Every row gives one point. Two turns around zero, p and q, are shown by what they do to some points. Where does a point land after both, in the order given? Backwards means that the second turn is done in reverse. Each puzzle has new turns, and all numbers are rounded.

Turn p:
[-0.65  0.41 -2.54] => [ 0.84  2.42 -0.71]
[-1.06 -0.98  1.64] => [-1.68 -1.22 -0.67]
[ 0.23  0.21 -2.89] => [ 1.78  2.19 -0.71]
[0.01 0.96 0.59] => [-0.42 -0.01  1.05]
[ 0.88 -0.58  1.75] => [-0.19 -2.00  0.38]
[ 0.59 -0.03  1.44] => [-0.31 -1.38  0.66]
Turn q:
[ 0.21 -1.19 -0.96] => [ 0.08 -1.11 -1.06]
[ 0.94 -0.06  1.73] => [ 1.01 -0.27  1.67]
[-2.28 -0.99 -0.79] => [-2.38 -0.76 -0.75]
[ 1.31 -0.23  1.26] => [ 1.35 -0.42  1.17]
[-1.43  2.12  0.53] => [-1.25  2.16  0.78]
[ 1.25  0.35 -1.78] => [ 1.19  0.42 -1.81]
Where do these land?
q, then p: [ 1.04 -1.82 -2.66] => [ 2.41  1.04 -2.14]
q, then p backwards: [-1.16  1.72  0.28] => [-1.48  1.35 -0.61]
p, then q backwards: [-0.95 -0.12  1.74] => [-1.68 -1.05  0.16]
q, then p: [ 1.19 -0.33 -0.57] => [ 1.34 -0.19 -0.15]
q, then p: [-0.11  0.56  1.21] => [-0.76 -0.73  0.82]

Turn p:
[-0.01 -0.55  0.53 -1.13] => [ 0.77 -1.10 -0.17 -0.18]
[ 0.96 -1.12 -2.00  0.47] => [ 0.48  1.20 -1.45  1.62]
[-0.46 -1.45  1.25  0.90] => [-0.22 -0.99  1.30  1.40]
[-1.57 -0.58  0.22 -0.65] => [-0.79 -1.57 -0.41  0.04]
[1.08 3.70 0.00 0.41] => [-0.25  2.46  0.73 -2.89]
Turn q:
[ 0.63 -0.92 -0.05  0.42] => [-0.34 -0.77 -0.47 -0.70]
[-1.33 -0.82 -1.70  0.68] => [-1.97 -0.11 -0.73  1.16]
[-0.98 -1.17  1.16  1.90] => [-1.10 -2.05  1.36  0.17]
[ 0.28 -0.04  1.32 -1.21] => [ 0.61  0.71  0.97 -1.21]
[-0.45  1.54 -2.52 -0.39] => [ 0.04  1.46 -1.71  2.00]
[ 1.86  1.41  1.79 -1.40] => [ 2.77  0.76  0.57 -1.43]
Where do these land?
q, then p: [ 1.16  4.04 -0.18  0.27] => [1.71 3.60 1.10 0.81]
p, then q backwards: [ 1.28 -1.04  0.16 -0.16] => [0.28 1.61 0.23 0.25]
q, then p: [-0.58 -0.34  0.64 -0.77] => [-0.05 -0.58  0.50 -0.93]
p, then q backwards: [-0.33 -1.79 -1.01 -0.51] => [ 0.31  0.78 -1.41  1.38]
p, then q: [-1.53 -0.87  0.39  1.17] => [-1.29 -1.00  1.28  0.58]

Turn p:
[-2.29  1.55  0.17 -1.99] => [-1.98  0.13  1.06 -2.56]
[ 0.28 -0.77 -0.77 -2.04] => [ 1.15 -1.19  0.69 -1.49]
[ 1.07 -0.81 -1.23  2.37] => [ 1.34  0.71 -2.09  1.50]
[ 0.29 -1.19  0.46  2.45] => [-0.10 -0.17 -1.63  2.24]
[ 0.20  0.15  0.78 -1.16] => [-0.12 -0.48  1.31 -0.25]
[0.44 1.06 0.59 0.37] => [-0.30  0.98  0.65  0.56]
Turn q:
[0.31 0.54 1.96 0.39] => [0.13 0.94 1.50 1.11]
[-2.11  0.85 -1.51  0.89] => [-2.55 -0.90 -0.48 -0.83]
[ 1.52 -2.08 -1.38 -2.02] => [ 2.82 -0.83 -1.58 -1.22]
[ 0.45 -0.01 -1.52 -0.73] => [ 0.31  0.04 -1.36 -1.05]
[0.53 0.97 1.10 1.53] => [-0.77  1.07  0.44  1.68]
[ 0.71 -1.51 -0.42  0.72] => [ 0.80 -1.00 -0.93  0.98]
[-1.40  1.24  1.77 -0.76] => [-0.73  0.68  2.40 -0.66]
Where do these land?
q, then p backwards: [-1.45 -0.21  0.03 -0.69] => [-0.61 -0.13  0.31 -1.46]
p, then q: [2.62 1.28 2.07 1.81] => [-2.15  1.39  0.53  3.04]
p, then q backwards: [-1.04  0.00 -0.47 -1.55] => [-1.33  0.04 -0.63 -1.24]
q, then p: [ 0.79 -0.17 -1.36 -0.43] => [ 1.23  0.33 -0.23 -1.01]
q, then p backwards: [-1.24 -1.95 -0.79 -1.08] => [-0.40 -1.89 -0.51 -1.77]
q, then p: [0.33 1.05 0.53 1.93] => [-1.47  1.16 -1.26  0.32]

Turn p:
[-1.60 -0.99 -0.64  1.98 -1.64  0.60] => [ 0.33  0.33  1.90  1.10 -2.42  0.01]
[ 1.37  0.72 -1.95 -0.28  0.55 -1.05] => [-0.26  0.80 -1.69  1.69  1.07  0.38]
[-0.92  0.56  1.18 -1.44  1.84  1.17] => [-0.91 -0.62  1.05 -1.84  1.84  0.52]
[ 1.57 -1.81  0.88 -1.45 -0.83  0.86] => [ 0.66 -1.55 -1.54 -1.43 -1.03  1.32]
[-0.83  0.32 -0.07  0.74 -1.18 -1.45] => [-0.21  1.20  0.04  0.41 -1.13 -1.38]
[ 0.08  0.88  0.17 -1.57  1.38 -0.28] => [-0.96  0.19 -0.59 -0.87  1.78  0.15]
[ 0.32  1.71 -1.65  1.36 -1.66 -0.05] => [ 1.50  2.27  0.13  1.67 -0.36  0.06]
[ 1.57  0.86  0.63  1.70  0.53 -1.83] => [ 1.09 -0.29 -1.01  1.23  0.84 -2.36]
[-1.58 -2.25  1.43 -1.04  1.00  2.04] => [-1.24 -2.32  1.72 -1.96 -0.59  1.33]
Turn q:
[-1.57 -1.58  0.14 -0.33 -2.17 -0.88] => [-1.09  1.24  1.01 -2.16 -1.32 -0.66]
[ 2.19  0.01  1.57  1.29  0.90 -0.98] => [ 1.11 -0.21  1.39  2.08 -0.69  1.64]
[ 1.96 -0.97 -0.78 -0.19 -0.29  0.90] => [-0.11 -2.15  0.05  0.47 -1.17 -0.31]
[ 1.28  2.49  0.78 -1.62  1.27 -0.81] => [ 1.85 -1.04  0.56  0.15  2.56  1.40]
[-1.87 -0.96 -0.78 -1.94  0.48  0.93] => [-1.59 -0.09 -0.10 -0.96  1.40 -2.11]
[-0.74  0.74 -1.48  1.84  1.32 -0.25] => [ 1.22  1.27 -1.74  1.24 -0.11 -0.89]
[-1.25  0.27  0.55  0.95 -1.50  1.08] => [-1.40  0.99 -1.16 -0.81 -0.68  0.93]
Where do these land?
p, then q: [ 3.14  0.57  0.00 -0.47 -1.01  0.55] => [ 1.17 -2.70 -1.02  0.80 -0.81 -0.86]
p, then q: [-0.33  0.87  3.16  1.38 -1.11 -0.18] => [ 1.63 -0.93  2.99 -0.92  0.11  0.83]
q, then p: [ 2.39 -1.81 -0.28  0.12  0.33  1.12] => [ 0.16 -1.16  0.47  0.40 -2.84 -0.80]
p, then q backwards: [ 1.37 -0.12  0.16 -0.48 -0.39  1.78] => [ 1.15  1.84  0.11 -0.05 -0.68 -0.54]
p, then q: [-1.24 -0.04 -1.43  0.70  2.39  0.20] => [-1.24  2.28 -0.11  1.71  0.35  0.16]
p, then q: [-1.97  0.17 -0.18 -0.14  1.15 -2.10] => [ 0.42  2.80  0.19 -0.71  0.99 -0.35]
p, then q: [-1.39  0.23 -1.78 -0.20 -1.59 -1.06] => [ 0.42  1.11 -1.82 -1.39  0.12  1.48]
p, then q: [-1.96  0.13  0.35 -0.91  0.22 -0.30] => [-0.59  1.01  0.33 -1.06  1.51  0.24]

Turn p:
[1.19 0.13 0.62 0.62 1.77 0.40 1.34 0.58] => [ 1.62  0.03 -1.30 -1.30  0.03  1.11  0.50 -0.40]
[ 0.75 -1.93  1.36 -0.03  0.98  0.83  0.09 -0.20] => [-0.30  0.76 -1.43 -2.13  0.13 -0.68  0.01 -0.31]
[ 1.42 -0.62 -0.55  0.02 -0.90 -0.56  1.01 -0.44] => [ 0.89 -0.20  0.38 -0.11  1.24 -1.13  1.02 -0.46]
[-0.31 -0.01 -0.62  0.68  0.37  1.31  1.16 -1.11] => [-0.13 -0.74 -0.73  0.12  0.06  0.31  0.11 -2.04]
[-2.03  0.54 -1.90 -1.46  0.50 -0.21 -3.33  2.14] => [-1.37  1.93 -0.52  3.22 -1.13  0.52 -1.54  2.44]
[ 0.98 -0.88  0.68  1.63  1.58 -1.33 -0.33 -0.51] => [ 0.69  1.86  0.41 -1.59 -0.78  0.39  1.34 -0.57]
[-3.59  0.72  0.42 -2.48 -1.44 -1.63 -1.14  2.95] => [-2.79 -0.67  0.73  1.84  0.47  1.39 -0.76  4.42]
[ 1.08  1.80 -1.11 -1.87 -1.31 -0.89 -0.79 -1.34] => [ 1.06 -1.32  1.19  1.87 -1.06 -2.13  0.26  0.74]
[ 1.42 -0.13  0.58  1.98 -0.40  1.22  0.25  0.01] => [ 1.22  0.46  0.41 -1.30  0.79  0.11 -1.11 -1.60]
[-1.30 -1.12 -0.60  1.54  0.22  1.30  1.39 -0.16] => [-1.16  0.07 -0.79 -0.13  1.18  1.24  0.06 -2.11]
[ 0.40  1.50  1.11 -0.63 -1.36 -0.44  0.34 -1.94] => [ 0.28 -2.18  1.63 -0.48 -0.94 -1.15  0.13 -0.14]
Turn q:
[ 0.36  0.79  0.74  0.22  1.65  0.40  1.00 -0.07] => [ 0.07  1.51 -1.04 -0.18  1.16 -0.05 -0.28  0.65]
[ 0.52 -1.39  0.74  0.22  1.67 -0.24 -1.27  1.16] => [-1.58 -0.27 -1.48 -0.96  0.75 -0.11  0.81 -1.31]
[-2.03 -0.54  0.97  1.16 -0.28  2.37 -0.87  0.52] => [-0.19 -0.28 -0.43  2.48  0.65 -1.97 -0.15 -1.63]
[ 1.57 -0.03 -2.36 -2.13  0.54 -0.44  1.42 -1.52] => [-1.41  1.24  1.87 -0.99 -0.80  1.73 -0.10  2.39]
[-1.65 -0.26  0.75  0.58 -0.65  0.70  0.55  1.08] => [ 0.78 -0.75 -0.02  1.22  0.92 -1.46  0.62 -0.21]
[-0.11  1.23 -0.27  0.10  2.03  0.34 -2.07  1.23] => [-0.81  0.84 -2.67  0.69 -0.85  0.57  1.06 -0.72]
[-1.12  0.03  1.28 -0.36  0.52 -0.27 -0.88 -0.83] => [ 0.48  1.17  0.10 -0.25 -0.21 -0.73  0.48 -1.53]
[ 1.88  0.51  0.08 -1.13 -1.53  0.47  0.90 -0.95] => [ 0.02 -0.02  0.93 -1.00 -1.08 -0.45 -1.86  1.63]
[ 0.42 -0.47 -0.52  2.37  0.84 -1.25 -1.45 -0.23] => [-0.01 -0.70 -0.96 -0.12  0.62  2.22 -0.28 -1.97]
[ 0.16  0.14 -1.42 -1.03 -4.79 -2.08  2.68 -0.40] => [ 2.65 -2.73  3.69 -0.88 -1.17  0.26 -0.31  2.71]
Where do these land?
q, then p: [-1.11  1.05  0.02 -1.62  0.11 -1.58  0.67 -1.35] => [ 1.82 -2.09  0.30 -0.88  0.32 -0.15 -0.59  0.85]
q, then p backwards: [ 1.92  2.31 -1.85 -1.15  0.65 -0.09 -0.60  0.45] => [-1.39  0.59  1.00 -1.07  2.70 -0.37 -1.18  1.22]
p, then q: [-0.86  0.61  0.50  1.27  1.45  1.00 -1.62  1.11] => [-0.04 -0.13 -0.65  1.72 -2.27 -0.67 -0.94 -0.25]
p, then q: [-0.26 -0.89  0.37  1.49 -2.37  1.57 -1.99 -1.07] => [ 1.42  1.62 -0.14 -0.82 -1.48 -0.13  0.68 -2.90]
p, then q backwards: [-1.31 -1.63  1.28  1.21  1.52 -0.52  1.22  2.07] => [ 1.60 -0.08 -0.96  0.13  2.94 -1.82  0.57 -0.03]
q, then p: [ 1.81  0.62 -0.04 -1.29 -0.97 -1.00 -1.97  0.72] => [-1.26 -0.77  0.31  1.30  1.76 -2.01 -0.36  0.67]
p, then q backwards: [-1.42 -0.70 -1.80 -1.01 -1.86 -0.95  1.33  0.49] => [-1.38 -1.71 -1.28  0.77  0.79  1.35  1.24  1.45]
q, then p backwards: [-0.56  0.04 -0.25  2.33  0.10 -0.33 -1.07  0.22] => [-0.27  0.80 -1.31  0.69  0.37  1.39  1.46  0.05]
p, then q: [ 1.08 -1.58  0.03 -1.45  1.48  1.02  1.94 -2.18] => [-0.40  0.06  3.09 -0.73  0.14  2.10  0.83  1.46]
q, then p: [ 0.71  0.17  1.74  0.23 -0.11  0.88  2.09 -0.45] => [ 1.03  1.39 -0.11  0.24 -1.46  0.36  0.29  1.89]
